Each row of a before or after table is a point. One or more steps were done to the points. Then noise was added and the rows were shuffled. The steps act on columns, c1 being the first. Write out the steps. A step turns or swaps two columns, mirrors them in a line or flattens them onto one, adds a multiple of one to another, or multiplies or shifts one. Angles are multiples of 10 degrees, from the lower column toward the higher: turns from -170 to 170, lines from 10 to 170 but not 90. Use the fewest steps. Two steps may share a column if one is a turn and the other turns, adds or multiplies; they go together, in the order done. Otherwise the lowest column goes first.

Before:
[[ 18   2   3]
 [-12  31  11]
 [-16  32  -5]
 [  0 -12  13]
 [ 16   7  -6]
 [ -5  11 -27]
 [-32   9 -39]
 [  8  -1 -24]
 [  9   0  -1]
 [  6  11  -5]
 [ 17  43 -39]
 [ -3   3  -7]
 [ 15  -7 -10]
 [-14  28 -14]]
After:
[[  8   9  -6]
 [-18  14   1]
 [ 13  24 -12]
 [  5  60 -42]
 [ 18  21  -3]
 [  4  18  -6]
 [  4 -12  13]
 [-14   8 -24]
 [ 10   9 -15]
 [-44 -22 -26]
 [ -8  19  15]
 [-18  14  -9]
 [ -1   8 -26]
 [ -5   0  -6]]
Steps: add 1 times c1 to c2; turn c1 and c3 by -20 degrees

Before, 14 rows:
[[  4  27  19  11   4 -21  -4  19]
 [ -5  19   6  -1  10 -17   4  -9]
 [-18  -4   6 -11 -16  10  -2  -1]
 [ -2  21  21   8  19  -1  -6   5]
 [-10 -14 -10  -2   5  10   8 -11]
 [  6   6  -1   2  -3  -8  -7 -12]
 [-24   4 -13  -9  -4  14   9   0]
 [-11  -2  -3   6  -6   6   6  -2]
 [  0  14  19  14   5 -20  -8  -4]
 [ 11  18  23  -1   7 -10   9  14]
 [-21 -14  21 -19  -6 -16 -10  16]
 [  1  21  18   1   5 -11   8  -3]
 [-19  -2   8  -9 -10  14   7  -8]
 [ -2  19  20  20   7 -19  11   1]]
After, 14 rows:
[[ 25  11   1  -6 -10   6 -23  61]
 [ 10 -26   5  23  -2 -20 -20  22]
 [ 11 -19   7  -7  -9 -13  -4 -19]
 [  8 -22  16  -2  -2 -10 -13  -7]
 [  3   5   3   5  -1  13   4 -13]
 [ -1 -19  21   7   3 -17 -16  30]
 [  5  -6  -7  -5   8  -9  -3 -26]
 [  5   1   8 -12  -7  27  -4  -2]
 [ 15 -14   2   7  -4 -17 -20 -29]
 [  8   4   5 -10   2  25  -3  16]
 [ 14 -20  20  15  -7 -11 -15 -31]
 [ -8  13   1  -9 -10  10  13 -18]
 [ -6 -22   5   8 -18 -11 -23  -4]
 [  4  -5   6  -5 -13  27  15  15]]
Steps: turn c1 and c5 by 140 degrees; turn c1 and c6 by 50 degrees; multiply c2 by -1; turn c3 and c7 by -60 degrees; turn c4 and c8 by -40 degrees; multiply c8 by 2.5

Before, 8 rows:
[[ 11  -2 -17   7  -7  11 -13   7  -1  -4  19  11 -21  13]
 [  7   7   4   6   2   0  -1   0  12  15 -10  -3  60  15]
 [-45  -3  11 -18  15   7 -11 -19  13  -5  23   9  -7  17]
 [ 10   1  13 -20   1   6  -8   2 -31  -6  22   1   3 -21]
 [  3  -2  14 -22   0   9  -2  -6  14   1  15 -27  44  -7]
 [  4   2  13  16  -5   3 -12   8  13  -3   8  14 -23  19]
 [  6   4  -5 -22  -7  -3  -6   4  -2  -5 -38  13 -20  12]
 [  8   6  -3   3   4  -6  -2 -15  14   2  17  11 -14  13]]
After:
[[ -9   0   3   5   2 -13  29  -6  11  15 -10  38  52   7]
 [-13 -13  -2   4   4  -9  -9   3  14   1  17  51 -11 -37]
 [ -1  -7  13 -22   0   2  21   2  14   1  16  14  39 -12]
 [  9  11  12 -18  15 -19 -13  46  12  -4  23  47  -1 -38]
 [ -3  -3  14 -20   1  14  -6  -8 -32  -6  22  40   7 -18]
 [  0   5  13  17  -5 -19 -22  -9  13  -2   8  54 -15 -18]
 [  1  -3 -17   8  -8 -17 -22 -13   0  -4  19  52 -12 -26]
 [ -5   1  -5 -23  -8  -9 -14  -8  -3  -5 -38  52 -15  48]]
Steps: turn c1 and c8 by -130 degrees; turn c1 and c2 by 60 degrees; turn c6 and c14 by 120 degrees; add -1.5 times c11 to c14; turn c7 and c13 by -30 degrees; shift c12 by 40
